Each row is a point. The points of each table are mixes of a few directions, plus a little noise. Count the directions of each table, and those that both share. Where both have some left over, give the other angles between the two spaces (their principal angles), to ten degrees, smallest first.

First (5 x 3)
[[-39 -23  71]
 [ 18  11 -33]
 [ 36  21 -65]
 [-39 -23  71]
 [ 24  14 -45]]
Second (6 x 3)
[[ 58 -50  26]
 [-32  -2 -13]
 [ 72  22  27]
 [ -9 -63   0]
 [-60  15 -25]
 [-28  77 -16]]
Directions: first 1, second 2, shared 0; angles 70

First (7 x 6)
[[ 32  18  -5  43  50  15]
 [ -1  37 -16  25  63  18]
 [-54 -19 -42 -53 -20  -5]
 [ 59 -33 -26  48  25   9]
 [-18  37  50 -11 -15  -6]
 [ 24 -94  -9 -26 -95 -26]
 [-41  54  48 -26  -9  -5]]
Second (9 x 6)
[[  -5   25    6    8   23    6]
 [  31  -33   56   -3  -78  -24]
 [  11   -4   53   -7  -51  -16]
 [   4   17  -59   30   84   26]
 [   5  -52 -121   12   60   21]
 [ -35  -34   -3  -52  -64  -18]
 [ -25    1  -38  -14   22    7]
 [ -11   39   73  -10  -31  -12]
 [  23   40   32   37   35    9]]
Directions: first 3, second 3, shared 3

First (7 x 9)
[[  8  27  25 -40  21   5  16  19 -22]
 [-18 -44 -18  -4  17 -28 -38 -65  62]
 [  5 -28 -11  38  42  44  20  35 -42]
 [ 37  16  17  25 -62  -8   2 -38 -15]
 [ 23  -8 -17  51 -15   9  24 -18 -40]
 [ 10  31  48 -25 -15  33  -5  70 -14]
 [-64   7 -44 -44  12 -55 -17  -3  71]]
Second (10 x 9)
[[  0  19 -20  22  36 -52 -56 -14 -27]
 [-19 -28 -19 -16  -4 -22  -5 -18 -22]
 [-32 -57 -25 -37 -22 -15  14 -27 -28]
 [-34 -98  11 -83 -91  80 121  -3  21]
 [ 38  57  42  32   6  49  14  40  48]
 [ -1   9 -12  11  19 -29 -31  -8 -16]
 [ -1  -4   2  -5  -6   8  10   2   4]
 [  9  21   3  15  14  -7 -16   5   2]
 [ 27  47  22  31  17  15 -11  22  24]
 [ 12  35  -2  29  30 -26 -40   2  -6]]
Directions: first 5, second 2, shared 0; angles 50, 90

First (8 x 14)
[[  3  23 -62  24  36 -12  -9 -79  23  28  -2  44  -5  15]
 [ -4   7  17  10 -23  -5  13  -3  37 -29   7   0  10  -2]
 [ -8  13  35  19 -47 -10  27  -5  73 -58  14  -2  20  -4]
 [  5 -26  13 -31  15  16 -16  57 -76  29 -10 -28 -14  -7]
 [-10   6  58  11 -62  -7  31  22  70 -71  16 -16  23  -9]
 [  9 -21 -29 -28  50  15 -31  23 -95  65 -17  -8 -24   1]
 [  2 -13   8 -16   7   8  -8  30 -39  14  -5 -15  -7  -4]
 [  2  12 -38  12  24  -6  -8 -45   6  22  -2  25  -5   9]]
Second (8 x 14)
[[ -18    8   36  -10   11   48   11   40   -5   12  -36   -7   13   67]
 [  -9    7   -5   13   -8   23   -9    7   20    5  -24   12   31   31]
 [ -13   24  -10   30   -2   28   -1  -22   27   17  -24   28   38   48]
 [  -8   12   -1   -3   29   26    4   -2  -10   25  -22    9   -2   49]
 [  34  -15  -67    1   11  -95  -10  -85  -22   -7   76    7  -62 -121]
 [   7  -16   12  -17   -5  -20    4   15  -16  -16   20  -20  -23  -35]
 [  17  -34  -26  -24   -4  -20  -31   30   -5  -14    1  -17   -9  -51]
 [ -14   12   58   10  -33   10   32   17    8  -23   12  -11   13   13]]
Directions: first 2, second 4, shared 1; angles 30

First (8 x 20)
[[ 43  -7  -3 -32  24  47 -18 -23 -15  12  40  13 -18 -19 -21  -6   5   2
   10  11]
 [-64  10   5  49 -37 -72  28  38  25 -18 -61 -20  28  29  31   9  -9  -3
  -16 -16]
 [ 10  -1  -1  -7   5  11  -4  -6  -4   3   9   3  -4  -4  -5  -1   1   1
    2   2]
 [-40   6   3  30 -22 -44  17  23  15 -11 -38 -12  18  19  19   6  -5  -2
   -9 -10]
 [ 78 -13  -6 -59  44  86 -34 -46 -29  21  75  24 -34 -35 -38 -11  11   4
   18  20]
 [ 53  -9  -5 -40  30  59 -23 -31 -20  16  50  16 -23 -25 -25  -7   7   3
   12  13]
 [-31   4   3  24 -18 -34  12  18  12  -8 -29  -9  13  14  15   4  -5  -1
   -7  -8]
 [-47   7   4  35 -26 -52  20  27  18 -12 -44 -15  20  21  23   7  -6  -3
  -10 -11]]
Second (11 x 20)
[[ -37    8    0   32  -10  -47   38   19   18   -1  -19    5   13   14
     5  -10   -3    0  -26    7]
 [  -7    6   18  -15  -21    8  -39   -5   -3    8  -50   -2   -5   18
    27  -17    7   -4    4  -24]
 [  -6    0  -19   26   -7  -22   12   26   19  -37   13  -39   19  -13
     5   35   -7    5   15  -19]
 [   5    2   25  -33  -16   29  -55  -18  -16   20  -49    9  -14   19
    24  -22    9   -7    9  -18]
 [ -28   -6    7   14  -17  -20   -3    9   -9   -6  -34   -9   11   17
    15   23  -12   -8   12   -3]
 [  53    4  -38    0   44   19   42    0   26  -15  108   -3   -6  -52
   -46   -8   10   20  -16   13]
 [ -39   -3   11   20   -4  -32   31    2  -10   17  -24   25    6   23
    -1   -2  -11   -9  -16   29]
 [  38  -15   29  -68  -18   83 -121  -36  -49   10  -53  -14  -22   11
    33   17    3  -13   65  -39]
 [ -14    3   -6   20   14  -26   50    3    8   10   24   23    2   -1
   -20  -14   -3    2  -29   31]
 [  46   17  -37    7   29    4   35   14   50  -25   86  -19   -1  -49
   -28  -26   21   25  -26  -14]
 [ -12  -16    9   -2    8    4    9  -15  -34   18    0   25   -3   12
   -13   20  -16  -12   10   36]]
Directions: first 1, second 4, shared 1

First (8 x 32)
[[   8   -2    2   21  -14   15  -23  -33  -20    7    5   26  -12   21
    37   13   -3    7    2   -5    6   28   11    1  -41  -19  -21  -24
    25   -1   -6   13]
 [ -17   15   19   26    2 -104   19   46  -56    8   14   43   20   13
    11   46   67   90    5   -1  -31  -11   11  -57   59  119   31   15
  -121   21   16  -78]
 [  41   39    0  -11 -120   60   43   13    5   -9   28  -32   22   52
  -116  -63    9  -57  -66  -66   43    1  -50   50   -7  -64  -28   52
    58   38  -22   45]
 [  -1  -40    3  -13    8   19  -13  -12    2   26  -15  -17  -10   -3
    40   14   -6  -13   26   30    5    5   20    9  -56  -27   -6  -10
    53  -26  -10   39]
 [   0  -15    6   11  -10   -5  -16  -15  -21   19    2   15  -10   13
    37   19    9   14    7    9   -1   16   17   -8  -36   -3  -13  -12
    12   -6   -7   12]
 [  17   11   -9  -27   56   51   33   15   38  -46  -37  -34   42  -23
   -37   -5  -20  -24   48   -5   13  -31  -27   35   41   10   57   -9
    39  -14   20  -17]
 [ -37  -28   -8  -13   18  -33  -32   -6   27   28   10  -14  -49  -41
    25  -20  -28  -19  -30   38  -20   -2   23  -22   -9  -32  -36    9
   -29  -12  -10   23]
 [ -12   20  -12    5   60   -4  -10   -9   24  -35   -8   13   -3  -33
     5   -3  -29    4    7    1  -14   -6   -5   -8   49   16   16  -22
   -37   -1   19  -38]]
Second (11 x 32)
[[ -38  -41  -37   -7   27   -9  -23    1   -9   11    0    2  -36  -16
    21   30  -23  -10   23   66  -20   -9   42   23    8   11    2   16
   -32  -25   -2   59]
 [  41   30   62   41   26   -6  -24  -53   -5    2  -15   46   23    7
    98    9   25   57   11  -63    9   47  -17  -74  -65   -5  -13  -92
    46    7   10 -108]
 [   0   12   22   16   21  -13  -34  -37   21    6    3   18  -21  -22
    52  -19  -16    8  -26  -20   -5   25   -3  -46  -29  -34  -35  -42
     5    4   -1  -42]
 [ -39    7  -60  -17  -19   15  -11    6   34  -22   33  -19  -51  -24
   -83  -50  -63  -71  -61   25  -11  -17    1   49   65  -45  -30   58
   -53   11   -9   76]
 [  20   31  -20   -8  -48   36   47   32  -10  -33    8  -14   34   35
   -98  -13   10  -22   -6  -27   20  -20  -29   53   51   15   27   45
    -1   22    2   22]
 [ -38  -62    7  -19   44  -49  -30    3   10   52  -12  -18  -37  -43
    75   19   -4    8   17   66  -25   -6   43  -36  -42   -1  -14   -5
   -11  -35   -9   19]
 [  24    9   27   -7  -19   -1   30   20   -3    6   -9  -16   33   13
   -14   -5   33   12    5  -27   13   -7  -21  -11  -10   11   15    3
    25    7    1  -29]
 [  -4  -33  -12   14   31    5   -4   -1  -52    3  -22   29   13   25
    54   78   21   40   82   44   -7    2   39   22  -16   61   41  -17
     4  -26    9   21]
 [  41   45   31   18  -21   17   18  -11   -2  -20   -1   15   38   24
    -9  -15   22   18  -11  -67   20   16  -38  -18   -8   -2    3  -29
    32   22    7  -61]
 [  18   23   10   16   -4   12    0  -15   -5  -14    0   17   12   13
     4   -1    4   10   -2  -30    8   14  -14   -7   -3   -1    0  -20
    11   10    5  -28]
 [ -25  -19  -32  -45  -36   -3   34   56   20    9   13  -58   -9  -12
   -98  -33   -9  -53  -30   31   -2  -45   -4   44   48   -9    4   84
   -28    1  -12   70]]
Directions: first 5, second 4, shared 3; angles 80

First (8 x 32)
[[  2   8  14 -62  -4  28 -33  58  17  13  18  22  11  -5  -1  22 -24 -52
   24  -9  39   9   0 -26   4  20  26  24  -2  -7 -17   4]
 [  1   3   7 -30  -1  13 -16  29   9   7   9  11   5  -2   0  10 -12 -25
   13  -5  19   5   0 -13   1  10  13  12  -1  -3  -8   2]
 [  1   4   8 -34  -2  15 -19  32   8   7  10  12   6  -2   0  12 -13 -28
   13  -5  22   5   1 -14   2  12  15  12  -1  -4  -9   2]
 [ -2 -12 -21  92   6 -40  48 -85 -23 -20 -27 -32 -16   6   1 -31  34  75
  -36  13 -57 -13   0  38  -4 -31 -39 -34   3  10  26  -7]
 [  1   4   6 -28  -2  12 -15  27   7   6   8   9   5  -2   0  10 -11 -23
   11  -5  18   5   0 -12   2  10  13  11  -1  -3  -8   2]
 [ -1  -2  -5  23   1 -10  13 -21  -5  -5  -6  -8  -4   2   0  -7   8  18
   -9   4 -14  -4   0   9  -1  -8  -9  -9   0   2   6  -1]
 [ -3 -12 -23 101   7 -45  54 -96 -26 -23 -29 -36 -18   8   0 -35  38  84
  -40  16 -64 -14   1  42  -6 -33 -45 -37   3  11  28  -7]
 [  1   7  13 -59  -4  26 -32  56  15  13  16  21  10  -4   0  20 -23 -49
   24  -9  38   8  -1 -25   4  20  27  22  -2  -6 -16   4]]
Second (10 x 32)
[[  -7  -25   -8   18  -10   -8   10  -11    2    2   -7    0   -7  -39
    -1   16  -18   -1  -29  -13  -17   10    0  -16    9   -7  -21   -1
    12    2   29   13]
 [   3    4  -11   -1    3   -8   -1    0    8   -4   -5    6   -2  -17
    -5   10  -11    9    2   -4  -16    4    1   -3   10   -7    0   12
    -5   -5    2    0]
 [ -37  -66   11   28   -8   80   56  -70  -38   44   22  -35  -19   25
     1    4   13   35   19   33   16  -21  -42  -10  -84   18   41   22
    18   34   26   24]
 [  18   36  -15    7   18  -27    7   -6   15  -25   -6    3   -4    5
    -7    8    1   40   25   15  -32    7    5   20   22  -26    5   27
   -24   -5  -13  -20]
 [  16   18    8   35   12  -11    9   -3    7   -8  -11  -22  -19    5
     7  -16   15   13  -18   13    2   19   12   12   19   -7  -10   -3
    20   14   -7  -29]
 [   1    8  -12  -24    2   -1  -18   13    8    2   -2   16    7  -11
    -8    7  -14   -6   14  -10   -6   -4   -1   -5    5    5   11    9
   -12  -14   -9    4]
 [  10    6    5   33    5  -16   11   -6    5  -10  -10  -15  -14   -8
     6   -5    6   10  -25    5   -6   18   10    5   20  -12  -20   -5
    17   11    6  -16]
 [  -1    5   23   18  -13  -37   17    2  -17  -30   11   -4   15   37
    18  -10   30   -9  -17    9    7   -5   15   23    8  -26  -45  -38
    -7    7   16    4]
 [  -6    4   -5 -121   -6   61 -107   86   15   55    0   47   32  -15
   -17  -20  -33 -104   26  -57   68  -25   -7  -43  -18   91   63  -15
     2  -44  -63   17]
 [   2   11    3    9   -4  -34   15   -4   -6  -28    6    4   11   18
     5    5   12   13    3    8  -16   -3    8   18   10  -28  -25   -8
   -20   -1   11    3]]
Directions: first 1, second 5, shared 0; angles 30

First (8 x 32)
[[  14    2   -3  -16   18  -42   25   58   23   13    0  -57   75   -4
    31  -19  -31   29  -20  -16  -41   43   -8  -53    7  -11  -67   34
    22   30  -38   39]
 [   8   -1   -6   -5   14  -35   26   54   34   12    7  -44   61   -4
    33  -16  -25   37  -19  -18  -27   21    1  -41   11   -1  -42   20
    16   30  -34   32]
 [ -12    3    9    5  -24   58  -45  -93  -65  -20  -18   73  -99    7
   -57   27   39  -68   33   33   42  -25   -4   67  -23   -1   64  -27
   -28  -54   58  -54]
 [  15    8    2  -23   12  -27    8   24  -19    8  -17  -42   49    1
     9  -12  -22   -7   -8    2  -40   57  -21  -40   -6  -22  -67   38
    15    8  -20   24]
 [  -9  -10   -7   23    4   -7   19   34   63    4   30    0   11   -5
    27   -4   -1   52  -14  -24   17  -46   24    2   21   23   33  -25
     0   27  -17    8]
 [   1    1    0   -4    5   -9    5   12    4    3   -1  -11   14   -1
     6   -4   -6    6   -4   -3   -8   11   -3  -12    1   -2  -14    8
     5    6   -7    7]
 [ -24   -8    3   29  -29   65  -35  -80  -16  -21   10   90 -114    4
   -42   30   49  -30   28   17   71  -80   22   84   -7   24  113  -61
   -35  -42   56  -59]
 [   5    4    3  -11    0   -3   -5   -6  -21    1  -12   -7    6    2
    -6   -1   -4  -16    3    7  -12   24  -13   -8   -7  -11  -21   14
     2   -6    2    2]]
Second (11 x 32)
[[  39  -35    9    6  -40  -19   17    2  -41    2  -12  -16   -4  -25
     9  -13  -25  -32   24   35  -27   29    3  -28   -5  -52  -32   51
    13  -25   25    9]
 [ -20   34   71  -62  -45  -56   14   16  -50   58  -63   -6    6    8
   -20  -26  -38  -62   16  -55  -41  118 -115   -4   -8   28  -26    7
   -36   30   -1   34]
 [ -65   77  -13  -64  121   42  -45  -18   26  -11  -31  -25   48   77
   -20   40   16    2  -81  -31  -26    4   -1   20   -5   95   -2  -58
   -12    3  -12  -54]
 [  -5   12  -21    8   28   15  -15   -5   13  -14   17    3   10    6
    -5    7   22   23   -6    0   19  -18   13    5   -3   -2   -6   -9
    10    7  -24    3]
 [   6   10  -23   29  -13   17  -26  -26  -15  -15   33   44  -24  -21
   -30   -5   52   21   43    3   64  -13  -14   22  -15  -40   -7    0
     8   15  -46   37]
 [  14  -28  -15   15   14  -13   28   39   46   -4   16  -36   34   -3
    43   -1  -26   34  -28    9  -25  -32   50  -30   19    4   -1   10
    17    0    7   -8]
 [ -26  -11   18   -1   -5   37   -5  -37    4   -3  -18   31  -62   21
    -7   29   -2  -35  -17    9    2  -53   28   46    9   52   89  -47
   -31  -41   75  -74]
 [ -14    7   -5    4   13   17   -9  -11   13   -7    6   14  -13   10
    -5   11   13    7   -7   -3   15  -27   12   18    2   20   26  -23
    -6   -2    4  -16]
 [  18    8    3   -6  -15  -37   10   27  -16   14    1  -17   36  -19
     0  -26   -7   10   22  -14   -6   57  -41  -31   -7  -38  -62   38
    15   31  -47   58]
 [  52  -88  -24   57  -29    0   42   21   31  -27   30  -24  -11  -34
    57    1  -32   18   -4   67  -20  -78  105  -34   21  -45   23   37
    29  -47   59  -33]
 [  -2   13    0   14  -25   -5  -11   -7  -10    7   17   35  -16  -17
   -22  -13   29   13   39  -20   46   12  -38   17   -8  -20   -3   -4
    -4   28  -42   43]]
Directions: first 2, second 5, shared 2

First (8 x 32)
[[  -6  -31    4   -2  -18  -15   28  -25  -48   33  -17   32   -6   -4
     5   26   14  -15  -30   51    6    7    7  -10    3    5    1  -20
   -13   23   -5   31]
 [ -14  -20   16  -13  -15  -32   33  -12  -72   56    5   42  -32   21
     5   50   31  -58  -50   76    4   14   11    1   11   16    3  -17
   -27   30  -12   27]
 [  -8   13   13  -11    3  -19    5   15  -25   25   25   10  -30   27
    -2   25   18  -46  -22   26   -1    7    5   12    7   13    2    4
   -15    6   -8   -5]
 [  24   26  -28   22   22   53  -50   13  115  -90  -13  -65   56  -39
    -7  -81  -51   98   81 -121   -5  -22  -18   -5  -19  -27   -5   23
    44  -46   21  -38]
 [   1   68    8   -9   33    5  -41   62   51  -26   59  -42  -26   37
   -11  -15   -3  -27   25  -55  -11   -4   -4   31    4    7    2   38
     5  -33   -2  -58]
 [  -6   24   12  -11    8  -15   -3   24  -13   16   31    1  -29   30
    -3   18   14  -43  -14   12   -3    5    4   16    8   11    2   11
   -13    0   -8  -15]
 [   2  -26   -7    6  -11    4   12  -25  -11    2  -27   12   16  -19
     4   -2   -4   21   -3   11    4   -1    0  -13   -3   -6   -1  -15
     1    9    3   21]
 [  10  -55  -20   19  -20   20   17  -53    3  -15  -62   11   50  -54
     7  -22  -21   70   13   -1    8   -6   -3  -32  -11  -19   -3  -27
    17   10   12   39]]
Second (8 x 32)
[[ 28 -60  40 -24  44 -22 -27 -17 -17 -15 -51  67 -11  -2 -46  16 -32  30
   21 -21   6   2  15 -33  22 -10  26 -71  -6 -18  20  43]
 [ -2  13 -20  42 -51  16  21 -13  20   4  21 -30  14 -56 -12 -49  18  47
   10  26 -30  -7  -9 -22 -58  33  27  10  23  24   1  21]
 [ 50  -1  63 -44  73  -1 -47  42  24 -31  -2  21 -28  23 -63 -24 -39   2
   50 -58 -19 -13  -2 -14  13   3  27 -48 -14 -47  13 -13]
 [-11  -6  -8  18   3 -30  -9 -16 -40  -3 -19  37 -41  34  22  39   8  -1
  -45  35  23   9  12  -3  30 -48 -45 -21   1  20   7  36]
 [-11   7  22 -33  -3  29  41  28   7  10 -13 -69  44  -2  61 -24   3 -45
   12  36   3   0 -33  32   0 -13 -28  41 -25   6  -9 -19]
 [ 16  39  22  14  -4  10  -5  35  27 -14  33 -39 -20 -13 -19 -53   6  14
   22  15 -35  -9 -17  -9 -38  13  11   2   5   5   6   6]
 [ -8  -9 -61  15 -30  26  21 -43  -5   8 -19   0  44  -9  35   9  -1  10
  -27 -23  22  -6   5   8   5 -12 -33  24  10   3 -15 -31]
 [-61  17 -56   9 -32 -28   5 -16 -19  44  48  14   0  27  24  85  37 -61
  -45 -10  30  24  32  43  26  34  13  63   8   6 -23 -42]]
Directions: first 2, second 6, shared 1; angles 30

First (8 x 32)
[[-24 -20  10 -10 -22  -5  -8  14   7   2 -21 -18   6  17 -36  10   7  -4
   14   3  -6  -6  -4   6  11   1  24   5 -20   1 -19   5]
 [ 63 -12  26  39   2  -6  12  28 -21   1  26   0   0   6   9  31 -29  53
   34 -20 -82 -36  36  -2  26  -1   9  -7  11 -47  22  27]
 [ 13  13   0  29  23  -3   3  14 -19  17  18  -3  20  13 -16 -17  -8   7
  -13 -11   8  -2 -11 -24 -13   1 -30 -51  10 -22  -1   1]
 [ 37  42 -35 -37  -2   3  -8 -65  13 -12   2   3 -36 -41  40  14  14 -19
   -1  23  17 -17 -26 -19 -42  -7   7   8  24  34  12   0]
 [ 24   6  22  36  -2 -14 -15  45 -22  30   9 -17  31  43 -52  25 -16  22
    8  -8 -24 -17  -2 -26   9   0   2 -52 -15 -44  -6  15]
 [-70 -26 -52 -74   5  23  37 -89  39 -53 -30   2 -46 -77  56 -77  48 -49
  -12   9  54  21 -34  34 -40   1  -8  61  37  90 -22 -28]
 [ -2  -2  20  20   1  -2 -10  32  -6  10   6  14  14  22  -2  15 -15   7
   -7  -3  -2  17  25   8  26   2  -3   8 -20 -19  11  -3]
 [-39  -5   9  -4  -4   3 -14  21   9   5 -10  17  11  17   1   0  -1 -17
  -22   5  33  39  16  20  23   2  -2  27 -29   6   2 -17]]
Second (10 x 32)
[[  6  13 -18 -60  29 -32  27 -51   4 -29  31 -46 -43 -17  23  21 -40 -19
   22  -3  -5  37 -24  -1   9 -24  46 -29 -19   3 -52   1]
 [ -1   3  40 121 -12 -11 -16  12  60  31 -29 -72  20  40   4  40  21   3
  -43  29 -31  -4   0 -11 -60 -53 -41 -26  50 -14  -1 -44]
 [ -5 -10  -8 -50   5  15   5  11 -35 -15   7  44  -2 -14 -13 -24  -8  -3
   21 -17  14  -3   1   8  27  29  11  17 -22   7  12  21]
 [ -2  -1  18  68 -17   9 -18  22  19  23 -21  -6  25  20  -4   7  26   9
  -25  13  -8 -15  12  -3 -24  -7 -31   2  24  -7  20 -14]
 [ 14  33 -65 -52 -11  -6  -5 -46  -7   2  25  55 -12 -33  37 -10  26  15
   -7  -9  31  -7  29  -2  26  41  40  13 -21  -4  -3  27]
 [-11 -26  52  70  -7  15 -10  50  11  15 -31 -22  27  34 -30   4   4  -2
  -10   9 -20 -11  -7   1 -25 -22 -48   1  25   0  20 -23]
 [ -2 -10  -3 -61  16  -1  15  -3 -28 -24  15   9 -16 -15  -9 -12 -30 -12
   29 -13   4  12 -13   6  25   8  19   2 -25  10 -13  14]
 [-13 -27  58  88 -13  21 -15  63  11  23 -39 -11  36  40 -35  -2  14   2
  -17  11 -20 -21  -2   1 -29 -15 -59   8  31  -1  35 -24]
 [  5  13 -32 -46   3  -7   5 -26 -11 -10  18  23 -14 -20  14  -8  -2   1
    7  -8  13   5   4  -1  19  18  26   2 -19   1  -9  16]
 [  6  11 -38 -75   8  -3  11 -27 -26 -18  25  35 -22 -29  13 -14 -12  -1
   21 -16  20   8   1   3  32  27  38   9 -30   6 -11  25]]
Directions: first 5, second 3, shared 0; angles 50, 70, 70

First (10 x 32)
[[ -15  -28    2  -13  -24   40  -13   42   -2  -31    7    0   22  -20
   -32    8  -16    7  -22    5   14  -33    4   16  -48  -21    6    5
    19   36   10    9]
 [   1   17    2   17   -3   10   16  -22   -7    3   -4   -9   -9   -4
    20   30  -20    2   25    9    9   14  -31   -7   12   19   -3  -19
   -14  -55   -1  -14]
 [  16  -15    1   27  -35  -56   -3  -27   16   37   11    4  -14  -15
    24   34   11    2   20  -12  -53   45   29  -18   48   19  -15  -19
     0    4   22   23]
 [  29   39   -2   44    9  -67   26  -80    5   58   -5   -5  -40   14
    67   29    9   -5   55   -4  -34   71  -14  -34   94   49  -12  -28
   -34  -82   -1   -9]
 [ -12   -2   -3  -63   57    9  -27   56   -1  -24   -8   14   21   37
   -54 -114   41   -9  -64  -11   29  -59   36   27  -59  -55   20   62
    21   98  -28    1]
 [  -4  -10    0  -12    0    9   -8   18    1  -11    4    3   10    0
   -16  -14    5   -1  -15   -3    5  -15   11    7  -19  -13    3    9
     9   27    0    3]
 [   1   24    0  -13   40    3    5   -5   -7   -2  -10    0   -4   24
     1  -37   10   -7   -6    1   22  -10  -11    2   -1   -5    8   18
   -10  -10  -20  -16]
 [ -35  -47    6    2  -71  104   -6   62  -11  -67   13  -10   41  -57
   -44   73  -67   20  -17   24   32  -51  -26   24  -87  -17    2  -23
    27   11   24    4]
 [   8   70   -1    6   73   -4   33  -55  -18   17  -23  -12  -26   43
    39  -28    1   -8   31   11   38   15  -57  -13   38   26    7    0
   -40  -97  -36  -42]
 [  10  -44    1    7  -47  -50  -22    7   21   24   19   13   -1  -21
    -5   15   25    3   -9  -18  -56   22   58   -6   19   -6  -12   -2
    19   67   30   39]]
Second (10 x 32)
[[ -24    0   -1  -48   25   -8   22   34   -6    1  -14  -13    3   35
   -45   26    8  -29   26  -10  -11  -36    3  -36    0   26   15   37
    37   -3   -6   15]
 [   5  -37   -1   12   43  -13  -39   14  -20  -18  -22   -1  -15   -6
    16   -1  -24  -26   33  -17   -4   -2  -14  -27  -11    1    6    4
   -41   11  -15   -1]
 [  19  -12    0   44   27    1  -57   -9   19    1   56   17    1   -2
   -25   -4  -34  -17   -4  -30  -17   32  -32   24   -8  -10   55   -6
   -51   -4  -34    4]
 [ -20   20  -11  -35    9   -7   48   22   11   27   29  -11   22   26
   -64   29    2  -17  -26   14    1   -2   -3   11   29    9   34   30
    61  -13   -4   12]
 [  11  -37    5   35    9    9   11   -5  -28    8   -1   -2  -15  -59
    35  -38    7   16    7   22   15   18   16   19    2  -30  -13  -25
   -33   10    5  -33]
 [   9   50    5   25 -100   40   91  -50   22   47   54    6   19  -56
    16  -42   56   86  -81   67   30   38   44   95   29  -41  -33  -48
    49  -13   41  -35]
 [  20  -10   -9   26   14  -24  -72  -15    2  -33  -35    9   -6   11
    54   12  -47  -15   -2  -20    1   18  -32  -19   -6    1  -15  -12
   -48   11   -5   14]
 [   5    3  -17   -4    8  -33  -31   -3   -4  -25  -55   -3    2   21
    48   28  -39  -17  -17    3   14    9  -23  -25   14    7  -30    1
    -3    9   11   18]
 [  19   13   16   16  -50   11  -57  -39    5  -44  -55   15  -20    2
    85  -21   13   34   26  -24   -6  -19   10  -27  -45    9  -69  -33
   -47   11   20    2]
 [ -43    9   13  -71   16   24   84   50   -1   37   44  -18    8   28
  -121   11   58  -17   38   -5  -24  -58   33  -16   -4   28   50   52
    77  -18  -13    3]]
Directions: first 3, second 5, shared 0; angles 70, 80, 90
